Each row is a point. Each copy is the shape, with its points in the same order, turned, moved and blurred by noise. Say if it was mirrored as well.

Shape (7 x 2):
[[7.3,-14.1],
[1.0,0.5],
[7.5,-8.5],
[-28.3,-28.7],
[-29.2,30.1],
[5.0,17.5],
[9.8,12.4]]
Copy 1, 7 rows:
[[13.4,-16.2],
[-0.2,-1.7],
[14.8,-8.1],
[-4.2,-45.3],
[-38.0,-1.7],
[-6.0,8.9],
[1.0,10.4]]
Copy 1 is: only turned
Copy 2:
[[-4.5,17.0],
[3.0,2.2],
[-1.4,16.0],
[-43.3,0.0],
[8.2,-38.4],
[18.7,-2.6],
[14.5,3.8]]
Copy 2 is: mirrored
Copy 3:
[[10.2,-16.5],
[6.9,3.4],
[5.3,-10.8],
[47.3,-9.2],
[17.0,40.4],
[-6.4,14.6],
[-6.0,9.2]]
Copy 3 is: mirrored

Shape (6 x 3):
[[5.7,11.7,47.8],
[0.1,-34.8,-5.7],
[-0.9,-11.0,4.6],
[-12.4,-12.7,8.6],
[4.5,0.5,-9.5],
[19.3,23.2,-18.1]]
Copy 1, 6 rows:
[[29.2,12.4,49.8],
[-15.8,-25.2,11.5],
[1.6,-7.1,13.3],
[10.8,-14.5,12.1],
[-6.0,6.6,3.3],
[-10.4,35.8,-1.9]]
Copy 1 is: mirrored
Copy 2:
[[-2.5,-8.5,43.8],
[-24.7,-22.0,-22.8],
[-13.0,-7.4,-3.8],
[-23.8,-2.0,-1.6],
[1.5,1.1,-13.5],
[28.4,9.5,-13.4]]
Copy 2 is: only turned

Shape:
[[28.2,-18.6,6.1,10.5],
[-11.9,-3.1,11.7,20.4],
[-2.6,-7.6,23.5,18.8],
[-14.2,2.3,-15.9,7.9],
[2.1,-7.5,-8.8,-2.3],
[25.3,3.2,-11.0,-32.8],
[13.1,33.3,-43.0,7.7]]
Copy 1 (7 x 4):
[[0.2,-28.9,-6.4,1.8],
[-19.9,0.4,11.1,25.6],
[-15.9,-17.5,15.5,25.1],
[-24.0,16.7,-14.6,12.8],
[-13.5,-3.4,-12.1,-1.0],
[2.6,4.5,-8.6,-34.7],
[11.2,35.2,-34.0,5.3]]
Copy 1 is: only turned
Copy 2:
[[16.7,-32.4,-0.7,0.8],
[-8.7,1.3,0.6,14.3],
[-5.1,-7.6,13.3,14.0],
[-5.6,7.8,-24.6,-0.5],
[-0.1,-9.1,-16.7,-10.7],
[19.0,-13.8,-11.4,-45.9],
[36.4,21.9,-44.2,-11.7]]
Copy 2 is: only turned
Copy 3, 7 rows:
[[33.9,4.8,10.1,-2.9],
[-6.6,-10.7,10.3,24.5],
[4.0,-7.1,26.6,18.7],
[-5.9,-5.6,-15.8,2.9],
[8.1,-1.5,-3.1,-6.1],
[4.9,27.0,-4.7,-36.6],
[2.0,26.8,-48.9,9.0]]
Copy 3 is: only turned
Copy 4 (7 x 4):
[[-28.1,-5.8,-30.5,15.0],
[-14.6,13.1,15.3,18.5],
[-31.4,14.0,6.0,21.4],
[10.2,-7.5,4.0,12.3],
[-8.2,-13.5,-5.0,3.4],
[-14.6,-29.5,-17.4,-31.1],
[40.2,4.4,-20.3,-18.3]]
Copy 4 is: mirrored

Shape (11 x 6):
[[4.1,-5.1,-1.3,-0.1,-29.2,17.1],
[-3.3,4.6,8.8,9.9,-20.2,2.5],
[24.1,9.6,-4.6,1.4,1.8,13.3],
[18.2,-3.7,7.7,15.0,-1.1,-5.7],
[-13.5,4.2,0.1,15.4,-10.0,2.0],
[4.3,20.9,-2.9,20.0,-17.7,8.5],
[-23.1,-8.7,20.6,23.3,-3.8,22.9],
[-24.8,-14.7,-2.9,-20.8,29.3,-10.9],
[-17.5,-3.7,13.8,-35.9,19.0,4.4],
[-23.9,-21.5,-14.1,-36.2,25.8,5.7],
[-37.4,2.0,19.9,42.0,22.8,7.0]]
Copy 1:
[[23.8,1.5,8.7,0.8,-29.4,6.3],
[14.5,6.7,4.1,17.0,-17.5,-2.2],
[28.0,-1.5,-3.0,-12.8,4.1,-7.4],
[19.1,-13.2,-7.3,15.5,4.4,1.6],
[8.2,5.0,-3.8,17.9,-18.4,-9.0],
[31.8,16.3,-2.6,12.7,-10.5,-10.9],
[5.4,-13.0,26.3,28.5,-19.7,-25.9],
[-37.2,-15.2,-16.8,-7.9,-6.0,-20.7],
[-33.2,-3.8,8.2,-17.3,-3.0,-9.0],
[-34.0,-21.1,-14.0,-28.9,-18.2,-16.3],
[-6.2,-6.5,10.4,42.7,-3.6,-52.3]]
Copy 1 is: mirrored
Copy 2, 11 rows:
[[-6.1,-18.2,-5.2,15.8,-10.9,18.8],
[-9.1,-7.6,9.7,21.3,-0.6,5.9],
[15.0,5.8,-12.5,10.0,12.0,17.4],
[13.7,-7.8,-0.2,19.6,16.2,-4.5],
[-17.6,-5.5,4.0,26.7,11.8,5.1],
[-1.3,5.2,4.4,35.5,2.9,18.3],
[-22.7,-25.6,21.7,19.1,27.6,19.3],
[-34.4,1.4,-14.5,-15.2,35.0,-17.6],
[-27.2,4.2,-1.1,-32.2,19.2,-1.3],
[-39.6,-4.3,-30.6,-27.3,27.0,-3.9],
[-30.5,-8.1,28.6,31.2,56.9,5.3]]
Copy 2 is: only turned

Shape (13 x 9):
[[0.0,-23.7,9.1,22.2,-11.8,6.9,-32.1,-0.5,-1.7],
[4.1,27.8,2.1,-15.2,2.5,17.7,-9.8,20.7,1.2],
[-22.8,-0.9,-2.4,-5.2,14.4,-12.4,11.8,16.3,3.2],
[2.5,-29.2,3.1,15.9,-8.0,-8.7,-41.1,-10.6,12.1],
[5.5,-13.5,11.0,15.5,-12.0,-1.5,-19.5,11.8,1.6],
[-9.3,21.9,-0.5,15.6,9.2,20.0,23.2,7.7,4.8],
[8.9,22.1,-3.7,3.4,23.4,-16.0,25.0,8.4,-3.6],
[-37.1,2.7,7.3,-13.6,12.2,-82.1,-34.1,-6.1,-7.4],
[1.6,11.3,-7.1,20.6,30.2,20.6,-7.2,11.5,12.9],
[-5.5,11.2,-5.4,-4.5,-7.3,18.9,-16.8,-12.0,-36.2],
[4.9,-9.2,-26.3,-5.0,-1.6,4.4,10.7,17.2,-24.0],
[-17.8,25.0,-33.9,20.1,-14.4,2.6,4.7,-14.8,5.0],
[-16.9,18.7,-1.0,-39.9,-10.1,8.0,-0.8,-27.5,8.3]]
Copy 1, 13 rows:
[[12.5,-25.2,-1.4,14.3,20.8,-0.8,-38.3,15.1,10.1],
[-6.7,18.3,-10.2,-22.2,1.1,18.6,0.8,20.8,-2.2],
[-22.1,2.1,-3.1,-1.6,5.8,-16.0,19.0,15.4,12.2],
[13.7,-31.9,-12.6,7.2,12.7,-12.7,-40.8,9.1,22.6],
[7.0,-10.1,1.5,12.9,9.4,0.4,-23.7,24.4,10.7],
[-6.6,23.0,-6.6,13.9,8.4,9.6,21.1,-6.2,0.3],
[-6.3,21.4,-6.4,2.8,-6.1,-29.7,19.8,7.7,-7.8],
[-41.5,-3.2,4.1,-22.0,-18.7,-75.2,-36.7,8.6,37.7],
[15.8,16.5,-21.1,0.0,31.3,1.1,10.9,13.3,7.6],
[-20.8,-2.1,-18.7,-1.2,13.8,12.7,-32.3,-1.8,-25.9],
[-20.2,-6.4,-16.2,14.6,-0.5,0.3,4.9,34.4,-21.6],
[-14.5,15.7,-40.7,26.5,-10.3,-1.2,-0.8,-13.3,7.4],
[-21.5,-17.8,-15.6,-30.3,-18.6,10.3,-0.7,-20.1,0.1]]
Copy 1 is: only turned
Copy 2, 13 rows:
[[1.0,-31.0,11.1,35.9,20.5,7.6,-7.0,4.3,-1.2],
[-11.1,11.1,23.8,-17.1,14.1,14.1,1.8,20.9,13.7],
[-19.8,-1.0,-12.1,-8.3,13.5,-15.4,19.4,11.6,-8.3],
[6.6,-30.8,0.7,42.4,30.3,-1.1,-6.4,-4.1,12.7],
[6.2,-18.0,15.9,25.6,13.9,1.8,0.0,8.0,0.2],
[-20.5,19.8,7.8,3.2,-7.1,17.9,27.4,14.2,-7.0],
[-5.4,34.2,-3.1,-7.8,13.1,-6.4,18.4,-1.7,-8.8],
[-37.9,-14.2,-17.2,-5.6,46.7,-63.9,-22.6,-26.9,-0.3],
[-12.7,13.7,-0.6,25.0,33.4,26.2,24.0,15.5,1.8],
[-9.1,-7.4,10.0,-5.7,9.3,32.6,-29.4,1.4,-19.4],
[10.5,1.2,-20.0,-12.0,2.5,6.2,-5.4,23.0,-16.1],
[-26.7,26.4,-14.9,20.1,-12.3,14.9,-14.7,6.2,11.0],
[-28.3,-10.7,-0.7,-30.0,-7.9,20.5,-3.4,-21.5,24.9]]
Copy 2 is: only turned

Shape:
[[3.4,-7.6,4.3,35.1,2.9,-34.1,-1.8,-8.8,-3.0,-9.4,27.9],
[24.8,6.5,14.0,56.6,-11.9,-14.6,-12.9,-4.1,-24.0,-12.1,-7.3],
[-12.0,-13.4,11.2,38.8,7.8,-31.4,-11.0,3.6,-20.7,12.3,-0.3],
[11.0,21.3,-25.9,-16.6,-14.2,8.1,-3.6,31.0,22.0,20.1,-16.7],
[-10.3,-3.1,5.3,37.4,6.4,-8.2,-3.6,-8.0,5.4,22.0,6.5],
[-11.7,3.1,-21.3,-24.8,-14.0,9.2,14.9,10.2,6.6,-6.2,-22.1],
[16.2,-7.5,15.5,24.2,9.3,1.4,-0.6,-21.5,16.0,8.3,-5.2],
[8.3,6.3,-15.1,9.4,2.1,4.8,20.7,17.5,-0.4,7.3,-16.8],
[-3.2,16.9,8.4,-10.7,3.8,18.5,3.1,30.0,1.1,-0.5,4.1],
[15.4,-8.1,3.9,-20.4,-8.9,4.3,21.8,37.1,14.3,11.5,-25.7],
[-6.8,-4.9,-8.3,10.5,-13.8,7.9,-7.2,36.0,28.5,-12.8,-15.2],
[-22.2,-8.5,28.2,30.3,-22.7,-15.7,-6.0,-24.1,-4.1,21.2,15.1],
[-28.4,31.4,12.4,-17.6,-11.2,-49.0,-21.3,23.7,28.5,-9.3,-8.8],
[4.5,-0.2,-9.7,-11.2,10.6,14.2,-11.6,17.6,3.5,-1.7,-29.6],
[5.1,-20.4,12.0,27.6,-9.7,-30.4,-29.3,-11.0,-16.3,7.7,24.1]]
Copy 1, 15 rows:
[[0.6,-13.0,-2.5,10.6,12.2,-35.5,-6.8,-26.8,-15.8,1.0,23.2],
[20.6,8.9,16.5,38.2,-15.1,-23.6,-10.8,-26.4,-37.8,-17.5,16.1],
[-3.9,-2.0,-10.5,18.7,10.2,-14.6,-28.1,-22.6,-37.5,-0.3,-5.1],
[35.2,6.9,3.3,-20.0,-6.9,-4.7,-2.1,30.3,21.7,-16.4,-27.9],
[2.9,-15.4,2.5,19.2,0.4,-10.3,-20.7,-10.2,-9.6,19.2,-2.7],
[2.2,-0.4,11.2,-27.2,-1.0,21.0,5.6,13.9,11.0,-28.5,-10.8],
[12.7,-1.4,26.9,9.2,-2.2,-5.2,-16.9,-28.1,-0.8,16.7,-0.1],
[17.8,7.7,8.5,-0.7,3.5,8.3,16.4,5.7,-7.3,-7.9,-15.1],
[11.2,8.5,21.5,-19.5,7.8,-2.5,-3.7,31.0,-10.1,-4.2,3.2],
[21.5,4.2,24.3,-41.0,4.6,1.8,6.6,12.1,-6.9,-14.3,-38.5],
[17.7,-20.1,25.6,-3.6,16.7,-11.9,-10.9,19.9,6.5,-30.6,-20.7],
[-19.6,-27.4,7.9,6.2,-27.5,-14.2,-31.1,-18.9,-25.6,14.8,9.9],
[-29.9,15.8,2.3,-18.1,-1.3,-44.0,-34.8,21.3,18.5,-36.2,-14.5],
[22.6,16.6,20.7,-10.6,11.9,22.7,-18.2,7.8,5.7,-20.0,-15.2],
[10.6,-18.5,-12.2,0.4,-0.2,-29.7,-39.5,-31.4,-29.1,1.7,21.2]]
Copy 1 is: only turned
Copy 2, 15 rows:
[[7.2,25.3,8.6,8.9,-18.6,-42.9,-1.3,-1.3,8.0,-12.6,3.4],
[1.5,22.3,8.2,54.3,-23.0,-37.7,-4.9,-12.1,-22.6,-9.6,-20.0],
[-7.9,8.6,29.4,19.9,0.7,-48.8,-5.7,-0.8,-19.0,-1.8,7.1],
[10.5,-24.9,-6.2,10.4,-3.6,17.0,0.0,20.4,-2.7,43.1,-25.3],
[-12.1,5.3,25.8,23.6,0.0,-28.0,3.9,-9.9,11.9,9.0,5.0],
[-13.5,-20.7,-11.8,-3.1,-7.0,23.0,17.1,19.4,-16.1,10.5,-8.2],
[3.1,-1.8,18.9,22.8,-6.3,-9.2,10.1,-33.3,9.8,-6.3,-11.6],
[3.6,-3.2,3.0,23.2,5.8,2.7,23.5,14.5,-12.8,15.1,-14.9],
[1.8,15.5,13.5,4.6,-5.1,28.1,-2.5,12.3,-14.3,24.7,-10.3],
[17.5,-22.1,23.3,0.4,-8.4,22.4,24.8,18.1,-23.2,18.9,-25.3],
[1.3,-16.6,18.5,17.4,-9.6,15.2,-12.8,33.7,0.3,-2.9,-22.6],
[-32.0,6.6,35.3,12.2,-34.0,-35.8,2.8,-19.3,4.0,9.6,7.5],
[-15.9,-5.0,5.1,-39.0,-12.2,-20.4,-35.1,18.7,-10.2,18.0,-43.4],
[4.7,-19.7,1.9,12.2,10.1,21.0,-7.0,2.8,-24.9,7.9,-11.8],
[6.7,7.1,20.4,17.0,-32.8,-46.0,-17.0,-16.0,-7.9,-2.1,18.3]]
Copy 2 is: only turned
Copy 3:
[[-14.7,-3.3,30.4,-10.2,9.7,-36.9,-18.6,16.6,-22.4,14.9,0.5],
[-2.2,8.3,37.6,39.0,14.0,-35.9,-13.1,-1.5,-14.5,2.4,-3.6],
[-31.9,-8.8,10.9,23.5,6.4,-36.8,-19.0,5.2,-13.5,27.4,13.5],
[11.0,27.7,-19.8,10.3,-2.3,3.1,4.7,20.9,44.9,13.4,1.6],
[-19.3,-11.5,23.5,12.9,3.5,-5.2,-14.5,12.0,-7.3,28.1,5.7],
[0.9,3.3,-31.9,-2.3,-13.0,1.4,20.3,6.4,15.7,-1.7,-7.3],
[4.3,-20.3,32.1,5.1,12.5,-8.5,-2.0,0.6,7.5,26.0,-19.7],
[-4.1,9.3,-10.0,20.2,5.4,-4.7,11.0,25.0,2.8,6.2,-18.7],
[-12.4,6.7,-10.8,2.0,22.6,6.0,3.2,10.3,29.2,-11.3,5.7],
[2.3,7.0,-27.6,13.8,16.1,-12.8,36.9,21.0,33.1,15.3,-4.4],
[-4.6,1.0,-1.6,12.8,-14.2,-18.9,7.2,33.8,39.1,-9.5,8.6],
[-15.7,-16.6,31.4,5.2,1.5,-12.8,-1.2,-17.3,-18.2,29.6,31.3],
[-48.5,33.7,-2.5,-22.3,-18.4,-31.5,2.9,-8.8,43.6,6.8,15.5],
[1.2,-1.8,-24.0,19.2,7.1,-6.5,-3.2,2.2,35.8,0.6,-18.8],
[-4.7,-9.2,19.4,0.5,16.9,-43.1,-30.9,-5.7,-12.1,20.0,23.8]]
Copy 3 is: mirrored
Copy 4 (15 x 11):
[[-36.8,5.2,3.5,26.7,-2.9,-15.0,4.5,-15.9,27.4,18.1,4.3],
[-23.9,-11.3,22.5,44.6,-13.3,22.5,19.4,-32.0,8.6,15.9,-10.0],
[-18.3,-28.2,12.4,29.3,6.4,-20.9,15.0,-16.2,13.0,19.9,11.0],
[41.7,-2.3,-1.9,-0.6,-26.6,-4.0,-1.3,30.8,-1.5,-2.1,-13.7],
[2.2,-17.0,10.8,21.6,0.9,-10.9,0.6,-14.5,32.2,19.9,19.9],
[23.2,-0.6,17.5,-14.1,-6.0,-7.6,9.4,28.6,5.2,-35.2,2.3],
[10.3,-7.6,6.0,4.0,-1.9,8.6,3.2,-30.1,28.7,12.0,3.6],
[22.8,-15.9,-4.5,11.8,-0.9,2.4,23.1,9.1,14.5,-6.3,-5.5],
[11.3,-12.6,-0.1,-7.9,6.2,15.1,-1.4,32.6,-12.0,2.5,11.0],
[21.8,-26.8,-3.3,-29.4,-8.8,-6.4,23.1,23.0,-4.1,-3.7,-25.6],
[7.4,-24.6,22.2,0.0,-26.4,3.4,-13.5,25.8,18.5,-6.6,-15.7],
[-12.8,-9.4,42.1,4.6,-9.6,-19.1,21.5,-26.8,19.1,22.7,34.5],
[6.4,20.8,51.6,5.4,9.6,-42.4,-19.5,22.5,-9.9,13.1,-20.0],
[27.6,-23.9,-0.9,1.3,-0.8,8.1,-10.7,7.9,-4.9,-28.0,-11.9],
[-32.9,-9.8,12.6,21.6,-23.0,-25.3,1.7,-29.5,2.6,17.6,24.6]]
Copy 4 is: mirrored

Shape (16 x 12):
[[12.9,3.4,1.1,0.5,16.4,3.6,-11.9,26.7,6.7,-5.6,-22.9,-14.6],
[0.3,5.3,-18.8,21.1,-11.0,-0.6,5.5,4.4,1.7,-1.2,-23.4,2.9],
[14.5,-2.2,-12.1,-0.4,6.2,-17.1,-8.6,1.6,9.0,-11.2,22.8,-39.1],
[-1.8,19.3,-8.4,-10.9,1.0,25.5,4.5,-0.5,-13.9,3.4,4.9,5.5],
[-2.2,18.2,-9.7,-0.9,4.3,-7.6,15.0,-0.4,-24.0,-23.6,43.6,-11.2],
[38.6,11.7,14.3,11.0,49.1,-24.2,-5.8,-1.9,-21.3,-13.0,0.0,39.9],
[-7.2,-6.2,29.2,12.2,10.3,6.5,-1.6,8.3,20.0,3.0,-23.0,0.0],
[6.4,12.0,3.3,-12.4,-28.5,-16.3,-5.8,-37.9,-26.9,-13.5,34.3,-26.6],
[21.1,2.0,15.1,24.1,4.9,23.9,-0.2,-0.7,26.7,-8.1,6.6,-0.5],
[7.8,16.2,-12.1,14.8,76.9,-23.9,-10.3,-4.0,9.0,-33.2,3.0,28.0],
[15.1,-27.4,-6.8,-19.7,17.1,-22.6,15.6,-17.5,-9.7,-11.4,29.1,-19.1],
[20.2,11.5,11.1,2.0,12.2,12.3,-3.5,-29.8,-8.8,-9.0,-24.3,-12.1],
[-2.8,-24.3,4.5,33.4,5.7,26.8,-27.4,2.3,-0.9,4.7,-10.4,-9.4],
[15.9,-18.1,-10.5,-6.2,-12.3,9.3,-5.3,15.3,-5.9,-34.7,-18.1,15.1],
[12.6,3.9,-21.7,-19.5,-12.2,-13.3,7.5,-22.4,-4.4,11.6,52.9,-32.3],
[2.3,-17.2,-14.2,-27.6,-13.1,-14.7,-20.1,-1.6,8.0,-8.1,16.3,-10.3]]
Copy 1, 16 rows:
[[-6.6,26.3,-11.7,0.6,21.2,20.0,-4.7,4.9,6.1,24.4,-1.7,12.1],
[-1.8,6.2,-20.7,17.1,-3.1,14.2,20.2,-0.1,-7.4,18.8,8.2,-11.2],
[9.7,12.9,-2.7,-15.2,4.5,-21.6,-13.2,1.7,2.3,29.8,-22.6,-12.8],
[2.0,-10.0,-6.3,-22.6,-6.4,15.5,2.5,-13.1,2.8,11.7,30.6,5.3],
[4.7,-12.7,-7.6,-39.7,2.4,-26.0,7.2,1.2,21.9,9.2,11.3,-25.5],
[3.3,-15.6,-13.4,21.6,64.8,-8.3,-2.4,-15.6,34.4,-9.9,21.0,1.6],
[-3.8,10.4,16.1,15.7,9.3,33.5,15.9,12.6,8.5,9.1,-7.4,14.6],
[-0.7,-13.1,7.5,-27.7,-17.6,-42.7,-9.6,-12.8,-14.5,-16.7,-7.4,-14.9],
[30.9,16.6,22.2,6.9,4.7,23.9,1.2,-1.8,14.2,12.2,4.9,-12.8],
[5.0,-22.1,-17.2,2.6,72.8,12.4,15.1,-30.2,44.6,23.9,-13.2,-13.5],
[26.9,-26.6,-8.4,-19.0,13.9,-33.0,-10.2,17.1,1.9,12.8,-19.4,4.3],
[9.4,4.9,4.3,-4.1,26.4,13.2,7.0,-14.3,-28.0,-10.6,1.0,4.9],
[-5.5,-2.6,9.4,13.9,7.0,44.0,-20.7,16.9,-10.4,15.3,-2.7,-19.7],
[18.9,7.7,-44.3,1.8,-1.7,23.0,-5.5,9.5,9.5,-11.3,-0.1,0.5],
[17.9,-19.4,7.6,-29.4,-20.9,-45.3,-17.9,-8.4,-6.5,29.6,-2.6,-10.5],
[8.9,-7.8,-18.2,-8.7,-18.5,-11.4,-22.7,-3.4,9.3,15.5,-25.0,10.8]]
Copy 1 is: only turned
Copy 2:
[[8.3,1.5,12.3,9.4,5.8,5.0,-22.6,25.0,8.8,2.3,-20.3,-26.8],
[-4.1,-2.5,-18.6,15.6,0.1,-5.8,-6.3,-4.7,3.9,9.1,-28.2,-4.9],
[19.8,5.6,-1.7,-3.3,33.3,-9.7,-2.9,18.0,-13.0,-24.5,9.6,-15.1],
[21.6,-24.8,9.0,-0.5,-22.8,9.1,4.9,1.6,-6.9,-5.6,-20.8,7.2],
[32.8,-22.9,12.2,15.6,20.4,-3.7,15.3,10.3,-31.1,-11.2,3.5,21.3],
[21.3,5.7,59.0,19.7,21.9,4.9,-24.1,-9.3,31.4,0.3,-17.7,34.7],
[-23.9,-4.1,16.2,5.3,-4.5,0.7,-19.5,12.6,13.8,20.2,4.4,-15.7],
[7.5,-18.2,9.1,-9.3,28.9,12.4,35.0,-18.8,-36.3,-37.8,-0.9,5.2],
[-3.8,-15.2,1.1,21.7,-7.5,11.0,-21.1,10.8,18.8,-14.5,21.6,-1.1],
[17.1,36.2,47.5,26.7,5.1,-29.4,-19.8,29.8,17.3,-8.6,-10.3,42.3],
[17.3,-21.9,24.5,-16.6,39.3,-37.0,4.3,0.9,-7.5,-24.8,3.1,2.5],
[-3.2,1.5,29.7,11.8,-9.8,2.9,-3.0,-20.2,0.9,-22.6,-13.5,-17.4],
[-22.2,-9.5,-2.3,1.0,-7.3,3.7,-52.0,0.0,-11.9,-10.3,-9.0,-8.1],
[-12.6,-33.8,4.7,21.3,14.3,-2.5,-9.8,20.9,16.6,-18.9,-44.1,-1.3],
[37.9,-15.5,-12.0,-30.1,26.3,-8.9,25.9,-7.7,-23.9,-32.9,15.8,2.9],
[-2.4,-11.7,-4.3,-27.3,30.3,-5.6,10.0,23.7,-1.4,-27.6,-16.9,-2.3]]
Copy 2 is: mirrored
